Each row of a before or after table is a point. One or more steps were done to the points. Then noise was added and the rows were shuffled. The steps act on columns, c1 being the first. Name the steps. A step turns or swaps two columns, mirrors them in a line or flattens them onto one, adds a multiple of one to another, or multiplies or shifts one. Angles are multiples of 10 degrees, from the lower column toward the higher: turns from -170 to 170, lines from 10 to 170 but not 90. Use the fewest steps. Two steps may share a column if one is a turn and the other turns, adds or multiplies; they go together, in the order done. Otherwise the lowest column goes first.

Before (12 x 3):
[[-1.4  1.4 -1.9]
 [ 3.3 -2.3 -7.4]
 [ 4.1  3.2 -1.2]
 [-4.6 -1.6 -3.4]
 [ 4.7 -0.2  1.6]
 [ 1.9  2.6 -0.4]
 [ 0.3  3.8  1.9]
 [ 2.3 -0.7  0.6]
 [ 2.6 -1.5  2.0]
 [-3.9  1.9 -5.9]
 [-2.5  6.5 -5.7]
 [ 3.6  6.6  1.7]]
After (12 x 3):
[[-0.7 -5.6  2.2]
 [-1.9 -6.5  3.0]
 [ 0.1 -2.6  2.2]
 [ 5.7  1.8 -2.8]
 [ 1.2 -1.8  4.0]
 [ 6.0 -2.8 -3.7]
 [ 3.3 -6.4 -4.3]
 [ 1.9 -3.7 -1.5]
 [-1.7 -5.3  4.8]
 [-1.6 -1.2  0.3]
 [ 7.5 -7.2  3.7]
 [-2.3  1.7  3.2]]
Steps: turn c1 and c3 by 90 degrees; shift c2 by -5.0

Before (10 x 8):
[[ 0.9 -3.4  1.8 -1.0  0.2  3.8 -1.3  4.7]
 [ 2.5 -2.0 -1.4  0.2  0.4  0.4 -0.4  5.6]
 [-3.0 -2.7  4.4  3.1 -0.5  2.4 -0.1  5.6]
 [ 2.2  0.4  0.2 -0.8  1.3  0.9 13.1  4.9]
 [ 2.8 -1.4  4.3  0.9 -1.4  0.4 -1.4  4.0]
 [-0.8 -0.3 -2.0  3.4 -3.5  2.0  3.2  0.7]
 [ 2.8 -3.1  3.4  3.5  0.7  2.7  2.1  2.5]
 [ 1.1  2.5 -1.9  2.0  1.2  1.7 -0.6 -0.3]
 [-2.7 -3.8 -1.3  2.6  1.6  0.3 -1.1  4.6]
 [ 0.0  0.7  1.4  2.6 -3.4 -0.2  0.1 -7.7]]
After:
[[ -2.0  -1.8   1.8   6.1  -1.3   1.9   0.4   0.4]
 [ -0.3  -0.9  -0.4   7.7   4.7  -0.8   0.1   6.2]
 [  3.8   1.0   1.5   9.3  -0.7  -4.8  -0.1  -5.3]
 [  3.6   2.2   0.6   7.5  -2.5   1.2   1.0  -4.4]
 [  0.9   0.0   2.4  10.1   3.5   1.0  -3.0  -1.4]
 [ -1.8   2.5  -0.1   2.1   0.5  -4.2   1.6  -3.9]
 [ -1.3   2.3   0.9   0.5  -1.3   1.5   0.0  -5.5]
 [  0.7   3.7   3.0  -3.2  -1.2  -2.0   1.4  -4.6]
 [ -2.1   0.9   0.8  -2.8  -2.0  -0.5 -13.0  -4.2]
 [ -1.8   4.0   2.4  10.8  -1.2  -4.1  -2.3  -2.3]]
Steps: turn c1 and c2 by 160 degrees; turn c3 and c6 by -100 degrees; multiply c4 by 3; turn c5 and c8 by 170 degrees; multiply c7 by -1
